Every row gives one point. Each copy is the shape, with its points in the same order, turned, moved and blurred by noise. Some copies are also mirrored. Which?
In the rows, zero is written as 128.

Shape:
[[ 35 144]
 [120 119]
 [109 126]
 [141 133]
 [117 145]
 [124 121]]
Copy 1, 6 rows:
[[ 24 101]
 [114 113]
 [102 113]
 [127 138]
 [100 136]
 [111 121]]
Copy 1 is: only turned
Copy 2:
[[203 187]
 [139 132]
 [146 143]
 [115 133]
 [130 154]
 [140 128]]
Copy 2 is: mirrored
Copy 3, 6 rows:
[[200 186]
 [138 129]
 [143 131]
 [115 128]
 [127 152]
 [134 122]]
Copy 3 is: mirrored

Shape, 8 rows:
[[168 140 124]
 [124 109 125]
 [ 97 164 157]
 [196 123 105]
 [107 102 127]
 [ 78  99 155]
 [112  99 139]
 [152 159  97]]
Copy 1, 8 rows:
[[131 125 102]
 [112 113 143]
 [121 191 153]
 [138  99  70]
 [119 113 168]
 [121 127 198]
 [118 116 160]
 [ 97 138  93]]
Copy 1 is: only turned
Copy 2 (8 x 3):
[[152 143  81]
 [108 116 103]
 [119 153 154]
 [153 127  44]
 [ 94 108 114]
 [ 87 102 152]
 [102 102 118]
 [128 170  75]]
Copy 2 is: only turned
Copy 3 (8 x 3):
[[159  96  89]
 [139 136 118]
 [ 95  82 131]
 [191 116  59]
 [127 147 136]
 [107 140 173]
 [139 145 136]
 [131 103  66]]
Copy 3 is: mirrored
Copy 4 (8 x 3):
[[150 176  99]
 [150 123 102]
 [111 128 162]
 [172 183  71]
 [136  95 108]
 [136  76 136]
 [148 107 112]
 [115 180  96]]
Copy 4 is: only turned

Shape (9 x 4):
[[162  86 169 138]
 [130 123  87 135]
 [111 122  83 144]
 [149 105 109  97]
 [116 143 120 137]
 [183  82 168 160]
 [100 110 109 109]
 [112 175 178  94]
 [143 138 161 168]]
Copy 1:
[[169 151 158 181]
 [120  92 153 116]
 [104  78 153 134]
 [170  88 135 139]
 [115 114 127 129]
 [173 155 183 185]
 [124  81 117 145]
 [142 160  66 122]
 [123 166 151 145]]
Copy 1 is: mirrored
Copy 2, 9 rows:
[[179  84 127  87]
 [145 141 122 169]
 [122 137 132 174]
 [152 107  81 143]
 [120 137 133 124]
 [201  92 144  93]
 [111 103 116 159]
 [ 79 137 102  70]
 [153 135 153  88]]
Copy 2 is: only turned
Copy 3:
[[163  89  70 139]
 [ 91 147 108 140]
 [ 80 136 132 149]
 [100 115  91 101]
 [125 152 127 147]
 [158  90  58 164]
 [ 88 109 132 109]
 [182 156 152  85]
 [161 133 110 166]]
Copy 3 is: only turned
Copy 4:
[[119 133  52 124]
 [145 108 132 156]
 [132 111 145 165]
 [146  84 102 123]
 [134 138 137 130]
 [129 145  32 145]
 [112  97 137 125]
 [129 157 132  55]
 [133 176  93 134]]
Copy 4 is: mirrored

Shape, 9 rows:
[[163 149  61 125]
 [130 106 131 149]
 [107  84 103 111]
 [155 151 151 158]
 [129 132 162 128]
 [136 123 108  89]
 [182 190 139 150]
 [117 128 163  88]
 [171 124 154  82]]
Copy 1, 9 rows:
[[114 194  88  92]
 [142 138 124 153]
 [ 98 136  82 166]
 [152 151 160 123]
 [132 117 147 128]
 [105 128  93 106]
 [156 165 167  78]
 [100  84 133 129]
 [132  94 113  90]]
Copy 1 is: only turned
Copy 2 (9 x 4):
[[ 88 131 141 182]
 [139 115  80 130]
 [ 98  97  96  99]
 [179 125 111 167]
 [172 112 112 125]
 [116  98 144 128]
 [182 141 146 195]
 [163  93 142  96]
 [161  64 147 142]]
Copy 2 is: mirrored
Copy 3 (9 x 4):
[[ 83 180 113 179]
 [104 121 114 108]
 [123  92 128 157]
 [ 95 164 121  84]
 [125 135 145  89]
 [132 152 143 161]
 [ 93 223 127  89]
 [158 133 165 113]
 [171 167 129 117]]
Copy 3 is: mirrored

Shape, 9 rows:
[[111 132 166 149 129 146]
 [125 152  65 147 128 113]
 [108 130 150 163 165  98]
 [164 120 142  94 124 143]
 [167 179 155 112  99 157]
 [102 123  94 112 198  99]
 [191 113 124 155 146 110]
 [127 172  70 162 114 136]
 [ 89 136 166 133 132  92]]
Copy 1 (9 x 6):
[[118 139 105 142 142 172]
 [ 73 122 132 118  96  94]
 [ 95 130 151 163 167 142]
 [156 105 122  86 130 151]
 [158 161  82  82 133 127]
 [ 83 118 211 111 139 134]
 [153  92 128 141 133  98]
 [ 81 150 108 124  82  98]
 [ 73 131 123 133 193 162]]
Copy 1 is: mirrored
Copy 2:
[[ 86 133 158 120 130 136]
 [144 153  89 168 156 123]
 [100 113 125 100 169 115]
 [115 130 149 144  81  87]
 [ 90 183 173 163 104  96]
 [102  83  61 139 146  95]
 [154 111 159 143 147  74]
 [138 174 114 181 159 140]
 [ 86 146 115  80 135 118]]
Copy 2 is: mirrored
Copy 3, 9 rows:
[[126 184 142 148 143 124]
 [108 108  76 157 133 165]
 [113 141 147 176 173 118]
 [124 138 141 105  94 112]
 [ 85 176 144 102  92 160]
 [130  83 107 133 186 113]
 [121 100 162 165  97 142]
 [108 137  76 156 127 186]
 [ 89 165 127 160 166  90]]
Copy 3 is: mirrored
Copy 4, 9 rows:
[[146 145 175 144 108 156]
 [109 174  83 121 109 134]
 [154 195 166 135 145 129]
 [151  89 124 126 153 168]
 [188 105 107 134 103 184]
 [111 187 136  88 179 142]
 [158 138 108 170 181 140]
 [113 174  76 149  88 156]
 [161 152 175 107 115 118]]
Copy 4 is: only turned

Shape:
[[112 105 171 175 137  99 162 120]
 [107  46 122 112 146 145 121 129]
 [132 121 101 124  99 141  91 145]
 [130 168 141 154 127  68 106  90]
 [119 141 179 151  87  93 208  92]
 [112 110 133 158  94  85 131 139]
 [106 133  93 128 136 163 190  87]
 [ 78 135 104 161 144 119  89  97]
 [133 135 135  96  95 125 140 100]
 [121  86 146  96 139 114 126 178]
 [145  83 150 133 145 147 151 134]
 [ 61 107 145 145  78 149  91 173]
 [114 145  70 140 102 167 171 110]]
Copy 1 (13 x 8):
[[149 138 139 153 153  98 179 113]
 [102  81 107 143  93 125 179 167]
 [ 82 116 127 127  86 149 108 119]
 [143 105 120 122 167 109  98  84]
 [145 185 120  97 172  82 176  97]
 [110 135 138 135 122  87 129 109]
 [126 159  35 131 121 142 157 130]
 [ 90  96  94 178 154 141 118 104]
 [107 135 102  80 134 141 136 125]
 [125 114 160 123  99 135 143 182]
 [149 119 126 128  92 135 189 133]
 [ 39 135 169 159 123 143 153 133]
 [ 99 181  57 136  97 143 127 115]]
Copy 1 is: only turned
Copy 2, 13 rows:
[[154 121 147 159 104  95 123 183]
 [141  70  76 106 121 150 105 182]
 [103 114 107 120  98 167 107 108]
 [114 159 110 180 105  79 112 112]
 [184 183 161 131  82  78 104 173]
 [115 135 130 153  71 132 110 163]
 [166 175 116  95 168 145 117 158]
 [ 80 129 107 152 158 120  95 143]
 [152 151 101 100  94 116  95 117]
 [125  81  97  95  75 126 150 158]
 [178  87 118 120 112 138 133 157]
 [ 69  87 159  96  86 146  78 155]
 [139 183 132 103 149 178 111 136]]
Copy 2 is: mirrored

Shape, 15 rows:
[[157 101 126 124 130 141 111 165 128]
 [179 138  94 106 110  99 144 112  98]
 [177 145 148 142 105 142  99 140 118]
 [188  92 146 151 164 146  74 141 120]
 [170 178 132  98 117 112 135  88 136]
 [ 98 121  94 145 130 172 147 119 197]
 [100 143 103 134 101 135 165  98 157]
 [146 158 110  56 119 115 118  86 116]
 [118 165 120  94 104  94 136 124 156]
 [193 153 142  91 148 145 147 163 102]
 [165 114  92 154 152 168  59 172 104]
 [ 87 107 105 136 215 100  77 152  91]
 [121 150  76 120 136  95 153  97 160]
 [157 110 151 144 126 169 101 133  94]
 [105 176  81 145 124 128 146  90 156]]
Copy 1 (15 x 9):
[[164 126 170 101 149 121 129 109 126]
 [174 143  90 120 134 139 178 116 112]
 [202 152 165 103 121 132 138 143 103]
 [201  90 189 123 162 148 120 140 113]
 [179 164  91 101 124 142 163 175 130]
 [118 128 142  80  79 152  97 126 188]
 [124 142 101  87  66 133 129 132 148]
 [149 163  70  89 158 154 146 159 109]
 [143 174  91 100 119 100 128 150 144]
 [163 156 165  98 168 133 201 145 125]
 [171 135 201 141 159 173 103  98 103]
 [ 92  95 157 184 169 124  90 147  97]
 [131 141  76 132 104 139 132 136 167]
 [175 111 181  92 128 148 135 136  82]
 [124 160  99 126  69 158 122 147 154]]
Copy 1 is: mirrored
Copy 2, 15 rows:
[[130 116 145 110 134 136  92 146 138]
 [172 131 125 175 152 128 122 103 116]
 [120 152 167 122 121 127 110  97 146]
 [ 92 118 158 116 157 137  56 111 167]
 [147 146 115 149 152  92 158  83 136]
 [119 133  65 111 102 134 147 174 191]
 [137 127  83 150 100 129 177 140 156]
 [161 108  89 129 150 101 148  73 102]
 [145 127 105 138 109  81 162 129 113]
 [139 162 154 113 189 132 126 123 104]
 [100 148 129 104 122 165  35 120 132]
 [ 44  81  87 142 143 137  70 146  81]
 [141 128  59 175 127  96 145 141 137]
 [103 120 158 112 135 168 107 100 149]
 [119 156  59 165 106 120 158 126 146]]
Copy 2 is: only turned
Copy 3:
[[119 120 154 129 122 143 138 151 101]
 [157 138 103  96 120  79 147 160 110]
 [120 161 142 141 107 111 131 143  66]
 [110 135 174 148 172 126 109 156  73]
 [162 200 110 115 105  87 119 150 119]
 [172 134 124 196 106 170 125 126 164]
 [176 147  90 158  95 127 136 107 154]
 [152 165  91  82 100 103  88 164 134]
 [139 172 115 115  79 108 132 122 162]
 [133 178 129  89 127 146 160 182  79]
 [ 81 100 140 170 143 132 126 190  81]
 [ 47 112 107 130 195 139 117 143 162]
 [166 154  99 141 117  95 141 141 186]
 [120 131 124 139 138 141 115 135  54]
 [160 164  76 178 104 106 135 132 167]]
Copy 3 is: only turned
Copy 4:
[[114 156 112 124 115 133 151 148 173]
 [137 105 131  78 115  79 120 121 175]
 [140 159 115 151  97  92 130 119 164]
 [116 167 104 166 147 115 159 134 209]
 [141 140 156  99 111  80  87  81 169]
 [114 113 161 140 111 208 126  88 151]
 [115  87 164 124 105 152 104  98 131]
 [143 129 122  79 138  95  67  91 154]
 [138 134 174 101 108 122  83 124 138]
 [126 184 126  85 100  83 165 106 160]
 [171 158  73 157 146 141 179 144 175]
 [144 155 133 141 235 135 159 154 127]
 [143  93 183  95 137 145 105 111 157]
 [107 149  81 162 118 104 155 114 161]
 [158  90 170 121 123 147 106  84 140]]
Copy 4 is: mirrored

Shape, 17 rows:
[[166 116  73 173 156  98 158 179 132 151 131]
 [ 73 190 122 157 108 101 156 169 188 148 162]
 [159 122 143 163 137  87 178 140 114 146  76]
 [109 112 115 146 126 130 103 159  97 144 106]
 [142 174 124 155 158  85 105 180  95 112 147]
 [169 137  96 122 115 167 133 149 139 156 118]
 [139 168 132  97 102 119 115 133 153 184 121]
 [161 123  96 180 100  84 107 119 110 140 107]
 [ 78 162 166 165 113 162 152 150 131 124 145]
 [ 94 128 142 141 188 114 158 140 125 114  77]
 [134 148 155 125 142 156 163 156 108 100 115]
 [ 87 138 141 123 114 124 102 104 111 173 103]
 [148 157 164 167 166 103 119  99 170 178 111]
 [152 187 165 144 160 110 180  80 131 140 110]
 [ 90 176 107  96 126 159 138 154 120 103 107]
 [163 138 124 105 140  88  96 103 125 105 100]
 [108  98  90  87 185 146 159 164 140 118 145]]
Copy 1 (17 x 11):
[[136 137 146 139 125  80  91 131 144 202  69]
 [172 153 197 113  48 129 151  84 131 156 118]
 [ 80 118 151  83 121  69 122 143 141 176 106]
 [102 146 114 149 104 101  94 121 168 130 125]
 [157 187 152 108 151  85 101 120 134 127 114]
 [158  94 101 125  85 110  96 154 146 160 111]
 [149  96 127  92  64 117 103 119 130 104  96]
 [105  93 169 138 137  81  63 116 138 141 129]
 [129 169 140 115  67 141 148 128 122 155 173]
 [ 84 158 138  98 133 129 166 143 177 152 106]
 [129 152 101 100 115 102 157 164 140 154 144]
 [ 87 116 118 115  84 140 111  97 147  97 130]
 [101 121 174  67 106 159  96 145 116 132  82]
 [115 104 142  37 136 138 146 135  96 154 118]
 [169 133 100 113  99 122 161 119 184 129 146]
 [125  91 143 112 157 103 118 149 139  85 109]
 [144 146  91 167 112 123 176 145 161 154  61]]
Copy 1 is: mirrored
Copy 2 (17 x 11):
[[120 160 204 110 105  86  92 161 122 115  63]
 [181 207 140 135 108 149  66 182  57 111 117]
 [100 133 158  91 108 130  96 101  94 147  68]
 [137 131 171 164 150 129 117 123 124 111 104]
 [176 173 203  98 129 128  86 107 141  92 119]
 [156 125 134 109 144 105 137 179 131 129  77]
 [159 143 130  90 165 133 141 167  72 117 125]
 [128 125 163 119 145  63  87 110 103 135 122]
 [198 156 119 162  90 169  99 131 101 125 105]
 [ 98 190 149 136 104 170 125  98 128 132  89]
 [161 142 137 113 104 175 113 128 154 141  87]
 [148 141 139 155 159 140 154 114  74 134 135]
 [132 175 121  88  96 102 150 105  64  97 113]
 [154 180 122  62  88 136 140  95  88 168 102]
 [171 179 130 142 162 176 118 157 149 152 105]
 [112 151 142  81 151 114 128 114 144 136 157]
 [114 176 182 141 104 160 149 198 163 132 103]]
Copy 2 is: mirrored
Copy 3 (17 x 11):
[[ 93 131  38 106 148 113 157 156  82 110 171]
 [ 45 164  94 198  95 154 128 140 126 130 147]
 [ 99 106  79  95 112 130 201 167  86 115 104]
 [142 119 112 127 161 141 149 143  91 159 143]
 [129 179  86 113 122 166 185 139 118 129 190]
 [ 83 116 115  98 188 126 132 160 129 113 139]
 [ 93 134 128 153 162 122 159 157 174 115 120]
 [124  84  72 106 126 126 172 173 135 165 162]
 [ 67 139 145 136 105 168 135 103  95 153 128]
 [129 166  89 102 104 149 148 143  70 132  77]
 [ 92 151 145  83 122 165 151 141  85 109 123]
 [133 128 141 147 139 112 156 141 138 174 100]
 [ 95 140  65 110 118 124 174 109 176 134  82]
 [ 72 162 112  74  81 118 186 149 150 124  91]
 [ 99 179 158 122 144 167 110 180 100 141 128]
 [163 135 103  84 120 140 150 182 161 122 130]
 [129 177 108 111 149 109  84 142  68  86 128]]
Copy 3 is: only turned
Copy 4, 17 rows:
[[124 139  67  89 161 141 182 137 154 143 157]
 [137 136  95 223 147 146 171 119 173 195 163]
 [125 217 115  89 144 122 165 117 134 149 151]
 [132 157 139 110 144 136 132 161 175 138  95]
 [150 177  92 140 161 190 147 173 146 107 144]
 [153 111 134 111 177  98 119 126 138 152 149]
 [121 152 120 163 172 103  83 103 167 147 153]
 [125 185  99 119 145  78 159 172 150 107 128]
 [151 147 180 175 129 163 164 130 158 166 134]
 [132 181 118 113 118 174 158  99 123 155  85]
 [155 164 155 113 130 173 124 130 114 159 140]
 [134 172 144 154 128 112 102 108 181 126  98]
 [ 97 191 129 160 184 122 153  71 128 112 133]
 [156 206 126 151 134 132 147  59  99 122 166]
 [180 127 122 152 121 158  99 122 138 178 104]
 [120 177  98 129 136 111  90 145 100 108 111]
 [107  88 105 107 113 196 120  99 135 157 122]]
Copy 4 is: mirrored

Shape (16 x 12):
[[ 76 214 130 140 119 121 108 169 169 134 111 129]
 [113 139 127 110  98 116 110 156 135  77 139  69]
 [122 108 109 142 132 119 174 136 146 161 149 161]
 [ 42 170 129 124 109 132  91 106 112 126 117 155]
 [186 166  90 110 152 140 146 126 178 164 180  86]
 [157 149 142 127 129 143  90 129 133  72 107 149]
 [113 119  82 177 119 166 125 129 153 174 111 140]
 [149 161 119 126 111 126 164 137 100  78  33 107]
 [106 121  73 170  95 150 183 138 140 106 134 111]
 [114 105 176 146 114 134 162  55 145 120 120 109]
 [145 138 177 124  97 172 130 141 124  96 114 138]
 [125 139  69 194 154 143 112 153 194 113 159 124]
 [ 95 150 127 139 179 128 113 207  85 144 145 138]
 [139  82 160 134 119 101 117 117 116 112 106 131]
 [ 80 135  89 131 151 137 136 161 185 127 116 123]
 [117 133 161  97 139 146 145 153  87 114 104 130]]
Copy 1:
[[135 189 110 101 122  93 111 137 171 110 103  62]
 [132 163 140 110 143 175 160 162 129  63 125 105]
 [ 78 150 144 110 150  98 129 124 119 163 150 153]
 [138 180 144  85  92 137  86 113  99 136 149  57]
 [137 184  95 177 193 120 161 114 152 132 161 171]
 [147 112 113 117  94 145 111 106 135  77 132 136]
 [116 128 144 147 116  69 130 150 126 149 191 107]
 [ 57 122  94 153  73 169 107 149 139  71 119 109]
 [ 73 171 146 117 123 111 130 186 127 104 188 139]
 [ 99 178 200 167  96 130 124 104  85 104 126 149]
 [146 129 137 127  74 144 123 149 121 110 103 161]
 [137 146 139 110 172  56 131 134 157  81 194 132]
 [131 110 100  88 182 113  87 165 110 139 108 100]
 [ 97 102 169 127 115 140 144 102  84 100 116 131]
 [104 150 160 121 157 110 110 140 181 125 156  97]
 [109 119 128 127 121 175  88 144 113 128  92 128]]
Copy 1 is: only turned
Copy 2, 16 rows:
[[124 168 164  58 144 177 112  80 138 149 147 115]
 [124 111 178 123 118 171 100 151 112 103 133 132]
 [160 101 104  99 130  94 159 116 149 165 139 148]
 [ 77 130 155 114 113 174 145  72 114 174 185 128]
 [191 122  68  57  79 134 104 148 117 108 116 109]
 [133 150 133 163  92 182 125  92 144 128 101 137]
 [148 144  92 106 135 145 182 145 155 179 165 100]
 [127 140 166 129 149 177 184 110  84 134  48 135]
 [179 136 145 121 146 118 167 163  98 161 148 145]
 [115 131 136 149  97  78 183  97 114  90 145 112]
 [140 132 183 150  73 143 153 105 145 145  95 111]
 [201 169  91 122 152 153 110 145 147 139 173 131]
 [151  71 138 112 160 166  87  84 150 195 127  96]
 [ 99  96 127 167 122 123 152 117 155 119 106 137]
 [172 121 132  83 162 170 150 105 145 130 168 138]
 [129  74 166 134 111 153 151  81 126 151  92 113]]
Copy 2 is: only turned
Copy 3 (16 x 12):
[[112 216 112 126 130 102 137 133 122 211 127 114]
 [143 155 141 126 142  78 104 165 133 124 109  94]
 [190 131 105 124 103 169 172 123 134 163 105 129]
 [111 198 182 137  92 111 166 126 126 160 167 133]
 [174  92  67 137 174 141 153 156 173 179 141  74]
 [107 175 119 175 147 131 112 115 158 105 130 135]
 [115 106 104 118  69 160 146 115 135 179 137 118]
 [ 82 178 131 105 137 127 125  87 154  95  66  64]
 [156 136 110 125  55 137 135 148 153 144  85  76]
 [166 119 179 142 114 107 153  89 211 152 103 134]
 [121 156 167 167 146 146 116 130 165 136  78 133]
 [149 127  41 160  76 109 125 131 127 171 131 119]
 [134 154 120 168 132 126 171 134  33 169 106 112]
 [154 128 162 127 135 126 121  91 141 105 105 159]
 [122 152  79 107  95 102 173 155 125 173 111 134]
 [114 153 172 144 151 138 163 121 112 125  78 108]]
Copy 3 is: only turned
